Rows are points. Examples show where two turns around zero, p and q, send a point. Where does a point land after both, in the order given? Backwards means that the second turn is done in reverse. Each puzzle has new turns, and all numbers are rounded.

Turn p:
[ 14  -6 -16] -> [ -2  18 -13]
[-56 -42   2] -> [-59 -38   0]
[-2 35 -1] -> [16 11 29]
[58 40 30] -> [76 11 -4]
[-36 -56  -6] -> [-57 -27 -23]
[24 29 -9] -> [27 27  9]
Turn q:
[-64 -34 -24] -> [-10  71 -26]
[24  5 43] -> [ -5 -46 -18]
[ 14  72 -17] -> [-31 -22  65]
[ 11 -14  -7] -> [19  1 -2]
[ 15 -29   6] -> [ 26  -5 -20]
Where do these land?
p, then q: [ 28 -15 -20] -> [-4 10 36]
q, then p: [-38   9   0] -> [-11  -1  38]
p, then q: [ 24 -17  44] -> [52  8  5]
q, then p: [-31 -15 -31] -> [26 14 36]
p, then q: [ -2 -18  62] -> [ 58  13 -25]
p, then q backwards: [ 18  56 -55] -> [-32  -7 -74]

Turn p:
[-23 -24  17  11] -> [-27  -2 -11  26]
[-25 -20 -39  18] -> [-29 -36  27   1]
[-19  48 -16  -8] -> [-13  11   3 -52]
[ 31 -30 -19  26] -> [ 24 -42   7  23]
[ 44 -26  63  20] -> [ 37   5 -54  52]
[ -9  52  -6 -68] -> [  6  64  28 -49]
Turn q:
[-18  55 -16   5] -> [-10 -26 -50  19]
[-28 -62   4 -21] -> [  0 -19  68 -10]
[-20  39  -7  55] -> [ 42 -25 -50  10]
[  4  32 -13  22] -> [  9  -5 -40  -1]
[ 59 -26  -8 -38] -> [-39  51  20 -34]
[  3 -38  40 -24] -> [-2 24 52 17]
Where do these land?
q, then p: [ 6 54 30 16] -> [  6 -55   3 -32]
p, then q: [ 25 -38 -29 -20] -> [37 41  9 14]
p, then q backwards: [-55   4 -43  59] -> [-36   4 -68 -50]
p, then q: [-16  34  50  -1] -> [-33 -34 -39 -11]
q, then p: [ 29 -27  18 -15] -> [ -2  29 -27 -23]
q, then p: [ 12 -27 -26 -39] -> [-34  43  -1   6]

Turn p:
[ 12  -2   4 -76  -7  -1] -> [-12 -70  -5 -18  -7  24]
[-2  1 -6 17 10 18] -> [10 18  2 -8 15 -5]
[ 7  7 -7 -7 -4  1] -> [ 7 -7  3 -7 -8  2]
[ 10  -8  -8   9 -11  -4] -> [ 7  5 14 10 -6  6]
[-15 -20 -15  18  14  -9] -> [  3   7  11  21  17 -23]
[  3  13  -6  13  10 -12] -> [  0  11   4  -4 -11 -19]
[-19   5  -1  13  -9   0] -> [  9  11 -16  12   0  -5]
[ 4  5 39 14 -3  7] -> [-25  25 -14  -5  -1  19]
Turn q:
[ 10  -3 -10   9   5  14] -> [ -3 -14 -11   5  11   7]
[-5 -2 14 27  5 -7] -> [ 11  -8   3  21 -18   8]
[  7 -25  -4  28   1  -6] -> [ -1 -26  16  16  -2  18]
[ -1  16 -11 -27  17   4] -> [  5  16 -10  -8  22 -22]
[  9  30  36 -38 -16   0] -> [-14  24 -19 -26 -30 -36]
[  9   3   0   9 -10 -19] -> [-16   4  11  13  -9   1]
[-11  -7  -6 -32   9   8] -> [ 12   6   3 -26  18 -13]
[-18 -12 -18  24 -11   7] -> [ 6 -2  5  5  6 37]
Where do these land?
p, then q: [-13   7   0   2 -33   1] -> [-21 -10 -15   7  11  20]
q, then p backwards: [-14   0   6 -21  31 -21] -> [ -4   0 -36  22  16  -1]
q, then p backwards: [-13  20  -5  11   1  -5] -> [ -8  -3   5  20 -15   2]
q, then p backwards: [  2  -9 -13  21 -27  -2] -> [ 18 -16  23  -9 -15   0]
p, then q backwards: [  5 -11  -7 -22  25  15] -> [ 11 -28 -15 -17   7   8]
q, then p backwards: [ 19   9   7 -15  22  -9] -> [-19   2 -12   4  22 -17]
p, then q: [ 13 -17  13  24 -18  22] -> [  9   1 -43   5  -2  -3]

Turn p:
[  4 -25 -21   6  14  44  39  -9] -> [ 14  22   9  28  14 -26   7 -49]
[ -2 -35  -2 -29 -18  33   2  12] -> [-14  13  32 -15  23 -13 -23 -29]
[ -6  21 -17  20  -9  -8 -45 -19] -> [ 43 -10  -8 -22 -16  19  -9  21]
[ 24  38  -1  19 -24 -32  -7  49] -> [ -8   2 -24   8   8 -17 -18  71]
[-49   4 -14 -13   2 -23   4  17] -> [-22  34  -6 -18 -39   5  -2   5]
[-19   0  -5 -15 -31 -28 -10 -25] -> [  3   8  22 -36 -11  16  22  19]
[ 29  30  16 -31  30  42  38 -27] -> [ -3 -42  36  54 -13 -25  15 -28]
[ 11 -39  26 -14  10  25  50 -32] -> [-20  -3  27  25  30   0  38 -52]
[ 31 -29  20 -45  47  37  26  12] -> [-42 -35   9  23  15 -35  -8 -60]
[ 11   9 -21  35   1 -55 -36  11] -> [ 20  -4 -54 -32  -2   4   5  44]
[-33  25  19  67 -22 -36 -60  10] -> [ 29  13 -43 -16  -7  71 -24  58]
Turn q:
[-54  55 -40 -24  21  37  46 -42] -> [-38 -18 -52 -63 -30  23 -61 -13]
[  1  -4  27   6   1  37 -52  -9] -> [ 31 -25 -23  10  22  27  35 -17]
[-14 -32  -2 -26 -34   8 -11   8] -> [ 33  21 -18  23  18  -9 -21  -6]
[ 46   5 -52  44   4 -31  12  21] -> [-34   4  41  20 -16   9   4  69]
[ 10   1  16 -36  -3   8  13 -18] -> [ -6  23 -10   3 -10   7  -3 -37]
[ -1  -4  32   2 -11 -12 -35 -18] -> [  4 -15   4  16  35  -2  19 -27]
[  1 -24 -36 -39  33 -22 -21  11] -> [ 28  24  43 -14   8  33 -30   2]
[  3 -14  20  -6   3   1  49   9] -> [ -6  33  -6 -14 -25 -32   9  -6]
[ 12 -37  -7  71  -5   9   7 -21] -> [-21  11 -20  -4  34  -9  44  55]
[ -5  52  43   8  -9 -34  -9  59] -> [ 11 -57  40  23 -36 -47   7 -20]
Where do these land?
p, then q: [ -4 -13  10 -19  15  16   3   4] -> [ -5  -3 -10 -10  28   0  -1 -11]
p, then q backwards: [-13  31 -32  17  -1 -15  20  48] -> [  7 -22 -20   7 -36  13  50  20]
q, then p: [  9  -4   0  17   8 -36 -58  16] -> [-28 -20 -27  31  36  20   0 -29]
p, then q: [-10  14  31  25  46  -2  32 -21] -> [-28   5 -45 -11   8 -11   6  48]
q, then p: [-22 -10   1 -73  16 -18  43  26] -> [ 20 -56  38 -28  -9  22   4  51]
q, then p backwards: [-76   5  -7  23  -3  -2  22  -2] -> [ 42 -13 -30 -18   4 -16 -46  37]
p, then q backwards: [ 46 -28  24  36 -49  14  -8 -25] -> [-16 -44  -7  18   6 -17 -69 -18]
q, then p backwards: [ 32  -3   9 -22 -50  28 -67  16] -> [ 13  26  28  65  27  42  20 -32]
p, then q backwards: [  6  40 -29 -24   4   1  31 -52] -> [29  7 42 15 14 -6 -2 60]
q, then p: [ 31 -32  -6  20  14  14 -19 -10] -> [-10   7  -1  49  -4 -23  -9  -8]

Turn p:
[ -2   0 -16   5  31 -26  18 -19] -> [-12  34  -6  -3  -4 -25  22 -12]
[-20 -20   0 -23 -23  11 -17  17] -> [ -2 -22  13  13  -2  11 -37 -16]
[-18 -28  45  28 -36  27 -43 -42] -> [-26 -23 -52  30 -21  34 -39  39]
[ -8  30  31 -49  17  -2 -16 -30] -> [-15 -23  -7 -41 -31 -41 -19  15]
[-24  -7   0  31  21  15  38  -2] -> [ -2  24 -11   0 -27  29  32 -21]
[ 54  18 -17 -10  24  10 -28  27] -> [ 37  10   8 -39  48 -10 -11  16]
[ -8 -22 -31   4  36 -23  -9  28] -> [ 20  33  -5   7  20 -16  -8 -44]
[ -8   0  40  -1 -27 -22  -2   3] -> [-12 -45 -16  18  -3  -9   7   1]
[ 49 -16 -20 -17  -3  19  29   0] -> [-23  13  34 -27  38  21   9   7]
[-13  46 -32  33 -40 -10  32  18] -> [ 34  -1  43  41 -17   5  47  16]
Turn q:
[ 30 -11 -11 -31   4  25 -22 -56] -> [ 64  -7   7  -5  27 -18  32 -10]
[ 40  18  14  34 -12  19  43  30] -> [-13  45 -37 -35 -23 -15 -29 -11]
[ 35 -18  30  12  26 -30  13  22] -> [-25  32 -21  32 -16 -24   7 -30]
[-26   0 -15  -4  15  37   7  26] -> [-10  -1 -17  -6  36  26 -24  16]
[-13 -24 -23 -16  -9  22 -40 -33] -> [ 49 -19  31  12  25  13   2   9]
[-32  -2 -20  -9 -34 -33   8   3] -> [-10 -46  12   5 -29   1 -15  19]
[-11   3  30 -39  28  12   8   2] -> [-22 -15 -10  -4  40  -1  18 -29]
[-43  -4 -18  35 -25 -15 -17 -32] -> [  4 -11  57   2 -15  -1 -10  44]
[ 26   1  44  24  -6 -39 -33  19] -> [-18  33  22  22 -44   9  14 -40]
[ -6  38 -31  -6  12   0  33  19] -> [-20 -10 -43 -23  -4   9   6  32]
Where do these land?
q, then p: [-18  23   1 -40 -20 -22 -29  -3] -> [-45  -5   0  -3   1  44  -5 -10]
p, then q: [ 76 -17 -10  16  58  54   6 -13] -> [ -7 -27 -66 -33  54  45  42  -4]
q, then p: [ -7 -24  -2 -29  -7  -9   3  29] -> [ -8  30 -18  21   2  16 -21   6]
p, then q: [ 17 -13  25  33   9   3  23 -49] -> [-21 -27 -25 -20  11  19 -29  41]
q, then p: [-24  11 -38 -17 -10 -36 -11   8] -> [ -3  -7   6  24  18  50  -7 -22]
p, then q: [-20  -2   6  -1  31  -2 -11  31] -> [ 38  -4   0  -1  -8 -18  24   3]
q, then p backwards: [-28 -19  18  46 -21  46  20 -34] -> [ 35   9 -50 -54   9  10 -29  -4]
q, then p backwards: [-20  29   5 -10 -22  -5  24  13] -> [  1  -3  35 -29   3  18   7 -15]
q, then p backwards: [ 23  13  -6   2 -18 -28 -26  18] -> [-42   8   5  19   0  19  17  -1]

Turn p:
[ 10 -22  -3 -26 -23  26  -6  25  27] -> [-15 -12  -7   9  13  45 -10  22 -25]
[-25  -5 -26  44   0 -51  28  -8   2] -> [ -9  12  29 -18  -6 -31  56  15  31]
[  3 -15  -5  15  14   4   9 -45 -42] -> [ -3  27 -26  11   7 -30  -6 -13  44]
[13 -1 31 -2  2  4  6 32 10] -> [ 18 -11 -10  -6  13   0   2   9 -38]
[  2   4   9  -8 -19  38   1  29   6] -> [ 19  -9   3  21  20  31 -11   8 -21]
[ -7  30   4  14   3  18 -29 -36 -20] -> [ 20   6  -4  27 -29  -7 -15 -34  24]
[-15 -19  -3 -34  25  26   6  43  23] -> [ -7 -36  -2 -25  41  38  -7  -5 -17]
[  4  23 -10  -5  -6 -21 -12 -21 -46] -> [ 11  35  13  -7 -22 -21 -28  -8  23]
[ -4  29   9  -6  -4 -12  11 -57 -18] -> [ -4  -3   5  21 -26 -47 -26  -4  29]
[ -8 -33  24 -26  -3  15 -26  35  28] -> [  4 -30 -30 -20   2  47  -3  16 -27]
[ 27   9 -30  35  12 -46  12   3  29] -> [-34  21  28 -11 -12 -25  48  -9 -22]
Turn q:
[  2  64  -1 -25   7 -16  27  -2  34] -> [ 12 -29   2  39   0  -4   6  18 -64]
[-11 -37 -10   6  -9  22  16  15 -15] -> [ 16  30  18 -21   2 -13 -16 -13  21]
[-10 -29  13  28 -40   1 -18  16 -12] -> [  1   3  -5 -17  -9   9  -9 -51  33]
[-19  -4  12  -2   1  32  13   9 -10] -> [ 26   5  -7 -21   1 -18 -20   1   1]
[  4   7  14  22 -17  14   8 -23 -15] -> [ 28  -6  -9  -9 -17  24   2   1  13]
[ 17   5  16  15  14  10 -10  12  -1] -> [ -8  -1 -21  10  -9   2 -22   9  11]
[-12  -5  14 -10 -17  25 -19  10 -13] -> [  6 -20  -5 -27   7 -10 -19 -12  14]
[  4  -5 -16  25 -12   5  -5  21 -11] -> [ -5  16   5  -3   0  20 -24 -19   7]
[ 11 -56   0 -15  53 -76 -12 -35  48] -> [-65  31  -1  33 -12 -36  86  19  13]
[-17  66 -17  -6  22 -11  -1 -18   3] -> [  1 -16 -19   4  18  25   9  26 -60]
[ 18  26 -29 -39   9  11   0 -19  41] -> [-19 -26  35   4 -14 -10   5  37 -40]
[ 12 -31   5   1 -12 -18   2  14 -49] -> [  8  13   7   8  33   9   0 -16  49]
Where do these land?
q, then p backwards: [ -8   5  -7 -22   9  30  31  46  14] -> [ 30  41  22 -21  -3  -6  23   0 -27]
p, then q: [  3  15 -26  11 -26 -39 -18 -16   4] -> [ 31 -33  -5   9  -7  -2  -1 -38 -14]
q, then p: [-29   2  15 -54 -20  37  28  35   1] -> [-18  30 -39 -48 -35 -30 -12   0 -21]
p, then q: [ 51 -26  -7  27 -29 -37 -15 -20  -1] -> [ 31  -8   4   9  29  32 -15 -35 -50]
q, then p backwards: [-41 -21  15  -2  -8  -3   6  24  18] -> [ 21  17  10  17  41 -13  -1 -11 -15]
p, then q: [ 17 -15 -28  44  -6 -19 -32 -15  13] -> [ 53  -7  13  -1 -10  17   2 -13 -38]
p, then q: [-36   4  21 -26  35  24  45 -14   9] -> [-46  39  -3  -1  -8 -32  33   8  26]
q, then p: [-8 29 20 23  2 14 23 -8 -5] -> [-11  42   5  16   7  15  -9  -7 -12]
q, then p: [-10  13  24 -17  38  -3  12  22 -23] -> [-12  23  16 -33   2  -2  21 -35  -8]
p, then q: [  4  -6 -20   1  18   1   1 -18 -29] -> [-14 -12  -7   0 -10   2  19  10 -32]
p, then q: [ 22   1   1  13 -18  18 -40 -18 -24] -> [ -1 -18   7 -10 -20  48 -15  -2 -19]
q, then p: [ 35   1  -7   3   4 -22 -40 -17  24] -> [ 20 -28   3   9  16  22  26  27  30]
